Each row of a before or after table is a point. The points were changed in one or more steps. Then noise was added and the rows were shuffled. The steps act on columns, c1 being the first. Write out the steps. A step turns or swaps two columns, mirrors them in a line or flattens them onto one, adds a multiple of one to another, or multiplies or shifts one. Angles are multiples of 10 degrees, from the lower column toward the higher: turns from -170 to 170, lines from 10 to 170 but not 90. Use the fewest steps. Two steps may share a column if one is a turn and the other turns, adds or multiplies; they go together, in the order done. Otherwise the lowest column goes first.
In the rows, 128 means zero.

Before (11 x 2):
[[127 137]
 [145 129]
 [157 114]
 [133 122]
 [138 144]
 [141 129]
 [121 132]
 [122 111]
 [128 138]
 [137  80]
 [150 125]]
After (11 x 2):
[[120 139]
 [137 167]
 [148 121]
 [135   8]
 [140 130]
 [155  95]
 [145 129]
 [128 150]
 [135 116]
 [127 155]
 [123  85]]
Steps: multiply c2 by 2.5

Before (14 x 6):
[[122 162 132  90  81 163]
 [106 129  97 133 150 132]
 [134 115 145 119 112 140]
 [148 141 138 151 113 138]
 [119 108 115 125 122 204]
 [133 142 118  80 146 123]
 [130 146 101 118 142  95]
 [ 79 161 114 106 129  93]
 [124 126 163 128 112 124]
 [103 133 112 145 112 140]
 [106 142 130  87  62 146]
 [115 115 147 122 115  90]
 [128 100  99 149 108 173]
 [141 132 156 125 122 158]]
After (14 x 6):
[[ 78 148 113 165 155  94]
 [121 221 133 149  93 161]
 [133 144 144 178  99 140]
 [135 111 116 140 161 123]
 [148 160 139 212 120 139]
 [129 120 101 177 159  94]
 [116 140 145 180 102  88]
 [108 238 130 147  55 145]
 [102 158 110 205 112 142]
 [121 125 114 185 105 204]
 [107  94  94 192 157 131]
 [124 152 164 188 107 124]
 [129 139 100 210  80 172]
 [142 140 155 185 124 157]]
Steps: multiply c5 by 2; turn c2 and c5 by 50 degrees; shift c4 by 60

Before (10 x 9):
[[115 111 110 122 116 142  99 141 108]
 [109 147 150  83 115 122 118 113 125]
 [108 128  86  95 117 149 156 136 127]
 [147 129 120 107 149 108 158  87 154]
 [146 149 123 127 148  91 128 130 128]
 [141 138 127 145 137 143 169 134 128]
 [151 138 114 120 110  86 157  73 146]
 [140 161 117 132 140 138 123  87 157]
 [ 90 167 118  78 168 146 122  74 109]
 [ 93 112  88 143 106 145 169 106 168]]
After (10 x 9):
[[172 151  93 129 110 146 129 139 117]
 [ 77 117 162 156 127 160  97 146 114]
 [ 80 118 116 119 107 111  83 123 115]
 [ 94 115 147  99 141 139 120 150  99]
 [157 144 142 123  96 134 131  97 147]
 [ 34 175 147 123  98 131  78  85  98]
 [185 111  93 157 115 157 120  81 137]
 [159 138 143 170 120 124 143 144 119]
 [ 40 105 156 171 139 160 142 115 156]
 [176 149 112 161 130 142 107  98 144]]
Steps: multiply c1 by 2.5; turn c2 and c5 by -80 degrees; turn c3 and c6 by -110 degrees; swap c4 and c7; shift c8 by 10; shift c9 by -10
